Each row of a before or after table is a point. One or more steps were done to the points. Then noise was added and the rows were shuffled. The steps act on how far a point lies along the listed directions, d1 being the first. What was done? A step turns or swaps two directions, mirrors them in a line or flattens them onto one, adds a multiple of one to another, or multiplies one. Angles are multiples of 10 degrees, from the lower direction toward the higher: turns from -170 to 170, lines from 10 to 170 but not 90. Use the fewest steps. Two steps may share a direction if one is a turn and the other turns, adds or multiplies; they go together, in the order done. Otherwise the lowest direction goes first.

Directions:
(1): [ 24 -39]
(2): [39 24]
Before:
[[ -9 -16]
 [  3   4]
 [ 13  -5]
 [  1   4]
 [  2  -6]
 [-23  47]
 [ 10  -9]
 [ -7  27]
 [-20  -7]
 [  2   0]
 [  2  -2]
 [  0  12]]
After, 12 rows:
[[-22  -5]
 [  0  -4]
 [  4  -6]
 [ 11 -11]
 [ -3  12]
 [  2   3]
 [ 15  -8]
 [-12  34]
 [-30  59]
 [  1  -1]
 [ -8 -18]
 [  0   5]]
Steps: multiply d1 by 1.3

Directions:
(1): [ 20 -60  18  16  10  -2]
(2): [ -1  -5  30 -56   2 -25]
(3): [ 26 -13 -24 -28 -37  32]
(4): [-17   7  46   3  -6  47]
Before (13 x 6):
[[ 14 -26 -12  22  -6   6]
 [  6  -5 -16  21  -3   6]
 [ -8   6   5  -1  -1  20]
 [-14   5  19  16  -1   2]
 [-10  27   5   4 -18   9]
 [  6 -18  -1  -7  -3  -5]
 [  5 -18  15 -37  32 -43]
 [  3  -3  15   7  37 -60]
 [-22  22   1   5 -13  23]
 [ -9  19   7   5  -6  14]
 [ -4  -8  -3  17   5  -2]
 [-25  17  26  -8  -9  13]
 [ 32  -8 -24 -17 -22  16]]
After:
[[-17  15  -1 -22   4 -28]
 [ -5 -10  13  -6   2 -22]
 [ -7   6   2 -20   3 -10]
 [-11  21   6  -7  -4 -26]
 [ 16  22 -27 -13 -23  24]
 [  1 -15  -9   5   4  -9]
 [-22  10  26 -22   1 -15]
 [ 12  -6 -23   3  -4 -11]
 [ 17 -17 -27  -2 -14  -2]
 [ -6 -14  33  29  12  45]
 [ 10 -24  30  57  21  12]
 [  3  -9  -4   0 -11  15]
 [ -7  12   5 -14   3 -20]]
Steps: turn d1 and d3 by 40 degrees; swap d2 and d4

Directions:
(1): [ 35   8 -16  24 -20  57 -57   9 -15 -37 -28]
(2): [ 30  -8   8 -47 -48  30  -4 -21  47  48  -3]
(3): [ 54  20 -19   4 -36 -51  16 -49 -25 -23   6]
Before:
[[ 16  13   6  -6 -22 -50  45 -38  21  14   2]
 [ 16  -9   9 -33   9 -37  28 -21  -1  31  -5]
 [-14  -5  -6  13  10  20 -22  20  -2  -6  -7]
 [-26 -11  14  18  27  16  16  10   0  -6  -9]
 [  1  17 -16  35  16  46 -52  22 -13 -12 -27]
 [ -9   4  -4 -12  16 -44  28 -14  -6  -2  10]
 [-21 -17  11  -9   9  60 -39  33  -9  -3 -21]
 [ -6   7 -10 -20 -20 -47  50 -14  15  47  20]]
After:
[[-16 -16  19  -4  12  28  18   5  24  16  -9]
 [  8  14 -13  13  -1  57 -47  14   8  11 -25]
 [ -7  18   4  20   9 -59  40 -22  -4 -15   2]
 [-29  -4   0  -8  33 -40  27  -1  -5   2  11]
 [ -4  -5  -3  -5  -5  27 -20  12  15  10  -7]
 [ 13  -6  -1 -20  20 -47  28 -19 -20  11  -6]
 [ 15 -13   8 -31 -30  57 -36   3   8  16 -19]
 [ -7  13 -15  -1  -8 -58  45  -8  -6  22  22]]
Steps: add 0.3 times d2 to d1; turn d2 and d3 by 60 degrees

Directions:
(1): [-45  36 -25   5 -15  11  14 -19  20   7  15 -14  31 -25  10 -18   9 -34]
(2): [-13  29  31  12  -7 -10  44  26  15 -25  12  24 -21 -15 -38  15  11   5]
(3): [ 15  11  -4  11 -23 -32   0  18   3   9  60  10  15  11  28 -21 -11  33]
(4): [-23 -19 -14 -45  -2 -17  25   3  -8   1 -22  21  -2 -31  26 -12  29  37]
(5): [ 23   8  18  32 -24 -37   4 -34   8  10 -33 -21  21  -1  -9  -2  36  17]
Before:
[[ 12 -13  22   1  10   6 -14  33  -1  -3  28  28 -29  19   1   7 -31   4]
 [  7 -10  -7  -5  15  -7  -5   0  -3  -4  -9   2 -11   6   2   3   5  21]
 [-30  37  -6   6 -11   1  12 -12  19  -6   3  -6  25 -22 -11  -2   7 -19]
 [ 13  16   2  26 -17 -10  -4 -11  12   9 -22 -12  16  -4 -16  -4  15  -4]
 [ -9  12   2  17 -18 -19  16 -14  17  -3   5  -3   4 -24   4  11  23   1]
 [  9 -12  -7   8  24  14 -12  22  -2 -13  33  21  -5  14 -15  11 -29  -9]
 [ -2  16  -4   1  -2   2   9  -8  -3   3  -4  -9  -8 -12  -8   8  10   1]
 [-51  41   0 -15  -8  17  24   7  16 -11  25   3   7 -29  -3  -9  -1 -24]
 [ -8   6 -11  12 -20 -22   6 -14   8  16  11  -5  26  -6  24 -24  -4   4]
 [ 29 -29   5   7   3   3 -23   9  -7  23  29  -9  13  39   1 -10 -35  29]
 [-60  10 -41 -46   9  36   2 -26  16   9  10 -22  26 -15  38 -27  -2 -49]
 [-40  23 -22 -12  13  38  -3   9   7  17  23   4   4 -22   2 -14 -18 -35]
 [-30  36  -9   7  -2  13  15   4  11 -12   2   1   8 -22 -10  10   2 -34]]
After (13 x 18):
[[ 16 -33   2 -37  21  13 -33  16 -23   0  11   7 -20  18  23  -3 -32  17]
 [ 30 -27  10 -13  16   2 -28   7 -16  -7 -19   7 -11  20  -7  15 -19  18]
 [ 29  -6  11  20  -2  -3 -12  -7   1   6 -42  -9  -5   5 -25  10  10  -2]
 [ 21 -13  18   9 -12 -35  14  17  -3   2  16  22  -6  10  10  -8 -13  37]
 [-22   2 -23   8  25  36  -8  -8   9  -8   3   0  11  -4 -19   9 -15 -47]
 [ 20 -25  -5 -15  29  19 -27   9 -21  -6 -24   3 -19  11   3  25 -19 -10]
 [-11  14 -13   3   0 -13   8  -5   8   0  10  -1   7  -5   7  -6  12  12]
 [  5 -24  30 -49  29   6  22  53  -7 -29  27  36 -54  20  -5  12 -23  23]
 [-35  15  -9   4  -2  27 -12  -9  17  10  13  -1  13  -7  11  -9 -14 -44]
 [  0 -14   3 -24  35  37 -12  31 -14  10   8  22 -35  -1 -13   9 -31  -7]
 [ 12   0  -6  -3   4   1  -5  -8 -13   7  -6 -12 -11  -2   1   7   3   7]
 [-26  24  12  23 -10  16  29   0  24   7  18 -10  19  -2 -35  -2  -8  -9]
 [ 28 -27   1   8  -4 -26 -15  -8  -4   5   2  -1  -4   1  22  12   5  26]]
Steps: mirror d1 and d5 in the line at 100 degrees; multiply d2 by -1; add 1.5 times d4 to d3

Directions:
(1): [ 17 -21  15 -28  -9  25   5 -30  11 -12  60 -36  29   6  37   8  28  37
  -6  26  -1  47  -5 -47 -16 -39   3 -26   9  24  16   9]
(2): [ 11  14  34 -16  13  56  28 -26   1   2 -28  37  46   1  -4  30 -27  17
   5  30  -8 -41  -5 -19   2  37  14  10  19  27  17 -52]
Before (13 x 32):
[[ 15  -1  15 -17  -4  32  13  -9   5  -6  11  -6  26   1   9  21  -2   8
   -5  21  -4   6  -4 -22  -4  -4  11  -1  10  22  15 -21]
 [  3   5   3 -12  -2  16  11  -8  -5  -8  -5  12  13   2   4  13   4  15
   -5  11  -2   2  -7  -9   3   9   0  -2   9  -1   9  -3]
 [ -7  18  -4  19  13   2  13   6   1   5 -56  46  -7   5 -33  10 -28 -31
    4 -10  -9 -58  -1  36  13  44  -3  23  -3   1  -5 -37]
 [ -6  -4  -3  -2  -3  -5   4  -3  12 -14  15 -16  -3  -1   8   5  -1   3
   -6   0   3  11  -7 -10  -5  -2   0  -4   4  -2  -1   4]
 [  1  17   3   8  18   3  12   8  -3   4 -29  33   8  -4 -13   4 -32 -12
    6   2  -8 -23   3   9   5  26   8  10   4  12   5 -27]
 [  4 -23 -12   4 -23 -22 -13   8   9  -4  30 -36 -31   0  12  -4  15   1
   -5  -1   1  41  -3 -12 -15 -31 -16 -11 -17   2  -2  35]
 [  7   5   9  -6   9  21   0  -8  -9   3   4  -7  12   7   9   0  -4  14
    5  13 -12  -3  -2  -5   4  12  -7  -3   0  -1   7  -5]
 [ -6 -12 -19   6 -19 -41 -14  10   2  -8  37 -38 -33   1   8 -22  19 -14
   -5 -14   9  42   5   3 -10 -35 -17 -10 -22 -11 -14  31]
 [  6 -10   9 -11   5  17   6 -18  11  13   8  -3  17  -3  13  15  -4  16
   -2  11 -10   5  -8  -6   5  -8   1 -10   5   2  -1 -12]
 [ 20 -15  23  -8  -4  31  16 -16   6  -2   0   8  24  -2  19  11  -4  18
   -2  26  -8  -2  -3  -7   5  -2   5   8   4  14   1 -15]
 [ 10   3   9  -8   9  23   7  -6   2  -6 -10  26  21 -10   4  11  -4   1
    6  18  -4 -11  -9  -6   1  11   8   7  20   2  12 -25]
 [ -3  14  -9   4   8   9   7   4   9  11 -21  22   7   0 -24   5 -18 -13
    1  -8 -11 -24   6  -6   6  27   7  14  -3   1  -9  -8]
 [-27  12  -9  17   3 -13  -2  28  -4   8 -57  29 -30 -16 -31 -10 -15 -27
    5 -23   5 -46  -3  42  16  36   2  23  -6 -20  -7  -3]]
After, 13 rows:
[[ 21 -16  23  -9  -5  29  15 -16   7  -1   4   5  23  -1  22  11  -2  18
   -3  25  -7   3  -2  -9   4  -6   5   6   3  13   1 -12]
 [ 16  -4  14 -19  -6  29  12  -8   5  -6  18 -12  24   0  12  20   1   8
   -5  20  -5  13  -3 -24  -6  -9  10  -4   8  21  16 -17]
 [ -4  18   2  14  15  11  18   1   2   5 -57  48   0   5 -29  15 -29 -26
    6  -4 -12 -58  -2  29  11  47   0  22   1   7  -1 -43]
 [-23  13  -3  14   4  -5   4  24  -4   9 -60  32 -23 -14 -30  -6 -18 -23
    6 -18   3 -52  -3  40  17  41   4  25  -4 -15  -5 -10]
 [ 11   1  10 -11   8  24   5  -8   4  -6  -6  25  24  -8   6  11  -1   4
    5  19  -2  -8  -9  -9   0   8   9   4  20   3  14 -23]
 [ -1  12  -6   4   9  13   9   1  10  11 -20  23  11   1 -21   7 -19 -11
    0  -5 -12 -25   7 -10   4  27   7  15  -3   3  -7 -10]
 [  2  17   6   7  17   8  14   5  -3   3 -26  33  12  -3 -12   6 -32  -8
    6   6  -9 -23   3   4   4  26  10   8   5  16   7 -29]
 [  8   5  10  -6   8  21   1  -7  -9   2   7  -9  11   7  11   0  -2  16
    5  14 -12  -2  -2  -6   3  10  -8  -5  -1  -1   8  -3]
 [-10  -9 -22   9 -18 -46 -15  15   1  -7  29 -32 -37   1   4 -25  15 -20
   -5 -19  10  36   6   9  -8 -32 -18  -8 -23 -16 -16  30]
 [  5 -11   7 -11   4  15   5 -18  12  13  10  -5  15  -4  13  14  -3  17
   -3  10 -10   9  -8  -6   3 -11   1 -11   4   2  -1 -11]
 [  1 -23 -16   8 -22 -28 -14  12   8  -4  26 -34 -35   1   8  -7  15  -4
   -5  -5   1  37  -2  -6 -13 -28 -17  -8 -19  -2  -5  37]
 [  4   4   2 -13  -3  16  10 -10  -4  -9  -2  10  13   2   6  13   7  16
   -6  10  -2   5  -8 -10   3   7   0  -3   8  -2  10  -3]
 [ -6  -6  -5  -2  -3  -7   4  -2  11 -13  13 -16  -4  -3   7   4  -1   1
   -8  -1   1  10  -7  -8  -5  -2   2  -4   3  -3  -1   6]]
Steps: turn d1 and d2 by -10 degrees

Directions:
(1): [ -5  12  14   2  28  22  -5  11 -19 -27  11  -4 -16  12 -13  -8   8  -2
  -1   5  -8  31  21  34  29 -29  43   0   1   2   4   9   3 -27   2 -25
  15  30 -12   8   7 -38 -24  -3  10  28 -15  16  -1  32  28  -6  23 -29
  43  18  -5 -14 -14  11 -10   2 -24  24]
(2): [ 18  28 -17 -13  -8  -7   2  -5 -14 -31  -3   7   2  39 -29  13  14  14
 -12 -15  -1 -42  -8   3  -5  21  -4  11   0   9  31 -15  -2  13  15  11
   8  29 -23  -9   8 -17  24  28   0  13  -1  -4  31 -36  52  -9   3   2
   9  -1 -31  19   5  -9 -30 -38  16 -10]
(3): [-19  -9 -20 -18 -26   3  -1  30  12   9 -16  23  22   7 -24  22   5 -42
  -9  18  19  26 -27  21 -21  -3   6 -14  -2  21  -8  16  12 -19 -13  -9
  10  25  17   5  26 -15  -2  17 -34  14  -6  33   4 -14   5 -14 -37  43
 -11  -1  18 -20 -19 -14  18 -21   8  24]
(4): [ 44   2  33  -3  -6   9 -12 -19 -12 -14 -17  -8  -8 -13 -10 -27 -20   0
 -30  11 -12 -26 -44   4  24 -11  -9 -25   6 -21  -1  14  -1  -8   2 -17
  20  14  42  -7 -31 -27  36 -11 -21 -18 -27   2  27  -7  -9   7   7 -11
 -31   3   7   4 -32   8  20  -9 -20   3]
(5): [ -7 -11  14 -57  -3  23 -33  -3  15  -7   0  30  26 -18  16 -14   2 -26
  -8  17 -25  -6  15 -22   2  -5 -23  37 -14  31   9 -22   0   3  -1   2
 -23   2   6 -28  14 -32 -13 -28  23  11  16  -2   3   3  22  -7  -5 -21
 -10 -10  -9  -5 -40  20  15   7  13 -32]
(6): [ -1 -20 -18   0  -4  14  -5  15  12   4  15   2 -16  -2  12   0 -11  -2
  21  22  18 -11  18 -48  14   2   4  -2 -32  14 -21  -7  60  13  21  -6
  21  25 -13   3  -1  18  16  23   3 -20 -35   1  17 -25  -9  -6  -2 -43
   5 -36 -12 -14 -19  -1  -8  11  -1  44]
Before (14 x 64):
[[-19 -26  -3 -18 -22   1   1  10  39  34  15  10   4 -28  28  -1  -3 -21
   17  11   8   2  25 -39 -16  12 -35  17 -12  15 -24  -5   9  22  -8  16
  -32 -35 -11  -1  10  23  -8 -14   5 -17  14  -1 -20   1 -24  -6 -23  -4
  -21 -26   4   0  -8   6  16  32  15  -7]
 [  6 -21  27 -24  -6  20 -22   6   3   2 -12  -5  23 -18  14 -14 -11 -37
  -13  19 -14  10 -10   4  11 -17 -17   4 -13   6 -15  13  -9 -27  -2 -10
   -6  -6  42   1  -6 -21  -7 -40  -5 -14  -6   6  -3   7 -10  -1  -7  -8
  -22  -1  29  -3 -44  27  47  14 -10 -11]
 [ 26   3  -7  17  -8   2  -1  -1  -6   1   9   0  -5   6  -9   2 -11  11
    4   7  11 -24  -9 -32  10  12  -2 -16 -10  -1 -18   1  40  25  20  -4
   19  15 -14  -7 -10   5  20  27  -2 -26 -34  -7  18 -33   5   3   6 -27
  -12 -24 -16   4   6  -2  -8  -1  -3  19]
 [-14 -30  12 -41 -18   8 -23   9  15  25 -24  16  25 -35  11  -8 -13 -41
  -15  25  -6  23 -19  12 -10 -21 -20  -1  -2  14 -19   9 -11  -7 -18 -12
  -23 -11  32 -13   2 -21 -17 -41 -10  -4  19  13 -17  14 -22   3 -22  25
  -30   2  27 -12 -28   4  41  11   6 -26]
 [ -2 -29  12  -8 -10   3 -18   3  13  22 -12  17  19 -26   0   0 -17 -41
  -10  25  12  17 -25   4  -4 -13 -13 -14   1   2 -28  27   9 -13 -15 -20
    3 -10  49   5  -3  -5  -2 -23 -36 -16  -7  16  -9   8 -46   9 -27  19
  -32  -6  33 -20 -25   5  42  20  -5   7]
 [ 21 -16   8  23  -8  -4   8 -15   2  19   1 -12  -7  -7   0  -5 -18   7
    2   1   9 -23 -13 -34   9   3 -17 -26 -12 -18  -8   1  14  13   5   1
    6  -6  19   1 -24  17  27   3  -6 -37 -24 -16   8 -12 -32   0  -5  -7
  -19 -13   2  16  -4  -5   5   2   5  13]
 [-12 -23  -2 -28 -15   1 -21   9  27  17   2  17  15 -31  20  -9  -5 -23
    3  20   6  -1   6 -32  -3   9 -28  12 -13  22 -17  -8  22  18 -10  17
  -13 -13  19  -8   7   9   1 -12   0  -2   6  -2  -9  -6 -21 -10 -23  -3
  -17 -29   6  -8 -25   4  15   8  13   1]
 [  6  -5   1  28  15  -3  13   0  -2  -5  17 -19 -18  -6   0   4 -18  14
   14   5  18 -11   4 -14  16  -1  14  -8 -19 -11 -20  11  20   1  -1 -10
   11  13  -2  14 -15  16   2   4   8 -14 -28  -5  11  -5  -5   5  15 -29
    7 -19  -7 -18   8   1  -6  11 -20  45]
 [ 28  21  21  -2   3  -6   0  -7  -9 -14  -6  -4  -9  12 -13  -5 -12  10
  -14  -8   0   0 -23  23   6   0   6  -8  21 -11   7  11 -20  -9   2 -18
   14  22  13   2 -13 -16   5   3  -7   7  -6   7  12  -4   9   1  14   2
   -5   7  -5   7 -12   0   2  -6 -11   5]
 [-12  12 -15  18  -6  -8  14   6  -4   8  14  -2  -7  26   0   9   3  11
    6  -3  11  -6  20 -15  -4  10   7   5  -8   3  -3  -5  25  16  10  -4
   12   3 -30  -3   3  16  11  28  10  -3   2   1  -2 -18   7  -5  -5  -3
   18 -14 -15   6  15 -16 -22   2  11  20]
 [  1  -8  18 -31  10  19 -31   1   3  -7  -7  12  13 -23  13 -34   1 -18
  -10  26 -25   8  -4  10  20 -19  -1   9   4   8  -1   3  -4 -23  -9 -11
   -3   0  15 -12   6 -39  -6 -28   1   5   0  14  -7  14   2 -20   3 -17
    7   9   7 -11 -26  17  27  12 -14   4]
 [ -4 -25 -10  21 -13 -12  11 -15  16  29   8 -16 -12 -24  35  -5 -15  33
   29   2  15 -19   9 -43  -9  22 -30  -7  -8  -4 -23   1  26  33  11  19
   -1 -19  -6   0 -14  50  19  15   4 -42   5 -22   5 -24 -39   6  -2 -19
  -17 -27 -11  19  17 -13  -3  29  11  -1]
 [ 24  11  12  -1   1  -4 -11 -12 -15 -15   1  -6 -14   3 -14 -14  -4   2
   -8   9 -10  -7 -21  17  12 -14  17 -15   8 -15   8  -1 -10 -10   4 -17
   26  18  15   6 -14 -21   9  -8 -12   2 -19   8  18   6   6   2  19 -13
   -2   2   1   6   4   4   2  -8 -18   4]
 [  4  -7  36 -17   9  15 -23   5   5 -10 -12   6   4 -15   8 -11  -2 -25
  -18   9 -17  26 -12  24  14 -38   4  -8   8 -13   1  10 -28 -20 -29 -23
   -7  -7  29  -4  -4 -26 -22 -34  -9  14  -2  15  -7  25 -14   1  -5  10
   -7  23  21  -9 -31  13  22   8  -7  -9]]
After, 14 rows:
[[ 40  14   6  28   2  -5  11 -10 -28 -24  -3 -40 -16  29 -12  -3  -6  24
   -6 -15   2 -40 -13   4  21   8  -1 -15  -6 -25   3   9  -2  -3  25   1
   24  10   5  17 -28   7  33   7  -7 -27 -29 -14  26 -26  10   4  22 -21
    2  -1  -3  26   4   9  -6 -13 -13   8]
 [ 34  12  -4  31  15 -18   5 -30 -19 -16  14 -17 -23  23  -5   1  -7  42
    8 -20  10 -58  10 -26  14  21  -9   3  -2 -21   5  -6  13  32  27   5
   13  -5 -18   6 -26  25  31  13   2 -28 -15 -30  19 -24  -5  17  24 -33
    8 -15 -27  24  29   1 -31   5   2  -4]
 [ 31  23  17  19  18  -4   0  -9 -19 -34  -1 -19 -26  26 -10  -3   4  26
  -11 -19  -7 -20  -7  18  22 -15  14 -14  10 -33  20   1 -22   3  -3 -12
   13   7  -8   4 -19  -5   9   4  -4   5 -17  -4  17  -4  10   4  21  -7
   16  20 -11  17   7   1 -25 -13  -6   0]
 [ 31  16   8  12  13   1  -7 -11 -21 -23  -6 -16 -17   7  -9 -29  -1  23
  -11   5 -11 -24 -20  17  29  -6  12 -17  13 -21   7  11   0 -13   7  -9
   24  14   1   3 -15 -21  28   5 -13  -9 -23   5  15  -9   7 -15  21 -19
   16  12  -7   8   4   2  -3  -9 -23  25]
 [ -1  14   7  18   9 -16  14   5  -2   6   3  -9 -10   9  -3   9  -6  10
    7 -14  12  32  -2  30  -7  -1  18  -7  24 -11  -3  15 -24 -12  -6 -13
    4   2  -1  17  -1  11 -20   4  -2  11   8   8 -16  14 -10   3  10  18
   10  11   6   0  15  -6   0   9  -9  12]
 [ -5   8 -10  20   5 -16   7   3 -10   3   8 -10 -15   9 -11   6   6   3
   12   0   7  22  -3  27  -5 -11  31 -17  11 -13   0   3 -11 -12  -3 -10
   20   5  -5  22   2   6 -13   3 -11   9  -7  12  -5  16  -6   1  12   7
   16   6   9   0  34  -7  -6  -1 -12  16]
 [-25  -7   2 -13  -9   7  -6  10  12  19   9  16  12  -2  16  -2  -1 -20
    0  16  -2  16  20 -18  -5  -4  -4  16 -12  18 -12  -5  20   4  -3 -11
   -4  -6  -6 -14  10  -2  -7  -1  13   2  13   9 -14   1  -4  -7 -16  -2
    2 -14   1  -8 -14  -3   8  18  11   7]
 [ 31  -3   4 -28 -31   3  -6  -9  19  -4   5   7  -7  -3   0 -11  -8  -2
   -9   8   1 -60  -8 -47   3  23 -44   9 -14   8  -1 -12  18  33  14  13
   -6   3  -6 -13 -10  -5  44   6  -6 -26 -15  -7  31 -41  13  -9 -11 -25
  -34 -33 -23  19 -28   5  -1  -4  13  -6]
 [-17  -5 -23   6   5  -2  11  18   8  -6  19   2  -1   9  -8  24  -4  -3
   20   8  24  -5  16 -15  -2   8  13  10 -28  17 -12   0  27   3  -1  -2
    4  26 -21  10  13  11 -10  18  11   4 -17   4  11 -18  21  -8  -2 -16
   17 -25 -16 -23   7  -6 -14  -1  -1  44]
 [ -7 -10 -17  21  -9   0   4  17   7  24  10   7   6  -4   0  15  -6  -9
   16  12  20  17   2 -21  -6   5   5 -16  -8   8 -32   8  36  14   5  -4
    7   0 -14   2   7  18  -9  22  -5 -17 -19   4  -9 -14 -14   1  -9  -4
   -7 -20   3 -12  14  -7   4  12   0  26]
 [-14 -22 -35 -18 -38  -5   1   7  24  17  -3  15  13  -2   8  17  -3   1
   18  14  23 -24  -5 -38 -28  32 -34   3 -18  30 -11  -4  40  29  12  20
    4  17 -10 -10  17  23  24  38 -12 -21   4   0  26 -56   1 -13 -31   4
  -20 -36 -20  12  -6 -23  -4  -4  32   5]
 [ -5 -12 -26  24 -14 -13  20   5   7  22   6  -3   1  17 -11  23  -1   2
   16  -6  26 -13   3 -29 -13  15  -8 -17 -16   0  -3  -5  21  17   5  11
    3   3 -10   8   3  30  15  28  -6 -20 -13  -8   3 -25 -13 -10 -19  13
    1 -16  -6  13  16 -19 -13 -11  22  22]
 [ 45  10  12   7   1 -11  -1 -30 -24 -15 -11 -27 -24   5  -5 -19 -16  39
  -15 -12  -7 -56 -18  -5  19   4 -15 -12   3 -27   6  -5  -9  26  20   0
    4   2  -3  -8 -40  -2  37  -8   3 -28  -8 -25  23 -19   2  15  27 -21
  -10   0 -18  30  11  -1 -15  -9  -3 -25]
 [ 32  -3   7  -5 -11  -6 -12 -14   3  -8   1  -5 -11 -12   4 -20 -12  14
   -9   6   4 -47 -14 -36  17  18 -27  -5  -8  -4  -5  -7  25  30   9  16
   10   2  17  -6 -22   9  42   4  -5 -19 -18 -17  22 -27 -10  -3   0 -24
  -19 -29 -13  13 -17   1  -6  -9   2   6]]
Steps: add -0.5 times d2 to d6; turn d2 and d3 by 160 degrees; turn d4 and d5 by -90 degrees
